Each point is reached from the start by the listed moves, each made once or not at all, plus a little noise. Say if it took an odd or an even number of moves. Then give how often each move was made.

Moves:
(1): [43 -4 23]
(2): [ 7 20 -9]
(3): [-2 16 26]
Start: [  9   1 -16]
Points:
[60 16 -4] -> even (1, 1, 0)
[54 -1  8] -> odd (1, 0, 0)
[  9   2 -15] -> even (0, 0, 0)

Moves:
(1): [ 17 -10  -1   1  10  -2   0 -16   2   2  21   2  10   8]
(2): [ 14  22   1  -1  -8 -16  -7   6   3  -6  -4  -8   9  -2]
(3): [-3  2 19  8  4  0  0 -2 -1 -1 -7  9  2  1]
(4): [ 3 -6 -7 23  0  3 -9  5  6 -4 -4  1  4 -3]
(5): [ -3  17 -10  -2  23   3  -9   1  13  -4   8  -3   9 -11]
(6): [ 2 10  2  1  2 23  9  6  2 -5  5 -9 -5 -1]
(7): [-3 -3 -8  4 13  1 20  2 11  3 -6 -5  4 -2]
(8): [  0  -9   9   1   2  -4   8  26 -16  -1  11 -17  13  13]
(9): [ 7 -3 12 -9  1 -7 -1  8 28  9 -5  5  1 -5]
(10): [ -1  12  -4   8  -2   1  -8 -10  -1  15  10  -8  -3  -2]
(11): [-11   5   1   3  -2  -6   6   3   3  -9  12   7   6   3]
(12): [ -5   9 -12   4   8   7   2   4  -3   4   2  21  -1   3]
Start: [  3  10  -2   8 -16  14  -6  -6   2  -4 -15   1  -9  -2]
Points:
[ 20   6   5  33  35  12  -7  -7  60   1  -8  11  22 -14] -> even (1, 0, 1, 1, 1, 0, 1, 0, 1, 0, 0, 0)
[ 17  35  -9  32  14  29 -19  -8  53   0  32  -2  13 -13] -> odd (1, 0, 0, 1, 1, 1, 0, 0, 1, 1, 1, 0)
[ 17  14 -27  45  -1  23 -20 -24   5  13  14  17   1   3] -> even (1, 0, 0, 1, 0, 0, 0, 0, 0, 1, 0, 1)
[ 33  25   2  17 -15  -7 -15  -1 -12   5  23 -29  20  15] -> even (1, 1, 0, 0, 0, 0, 0, 1, 0, 1, 0, 0)
[ 12  14  -3  52  35  15  -5   0  15   6  18 -19  31   1] -> odd (1, 0, 1, 1, 1, 0, 1, 1, 0, 1, 0, 0)
[  1  16 -16  30  14  12  21   2  -2   9  36   0  20  20] -> even (1, 0, 0, 0, 0, 0, 1, 1, 0, 1, 1, 1)
[ 17  53 -21  20  17  -4  -5 -21  33  -4  28 -13  26  -9] -> even (1, 1, 0, 0, 1, 0, 1, 0, 0, 1, 1, 0)
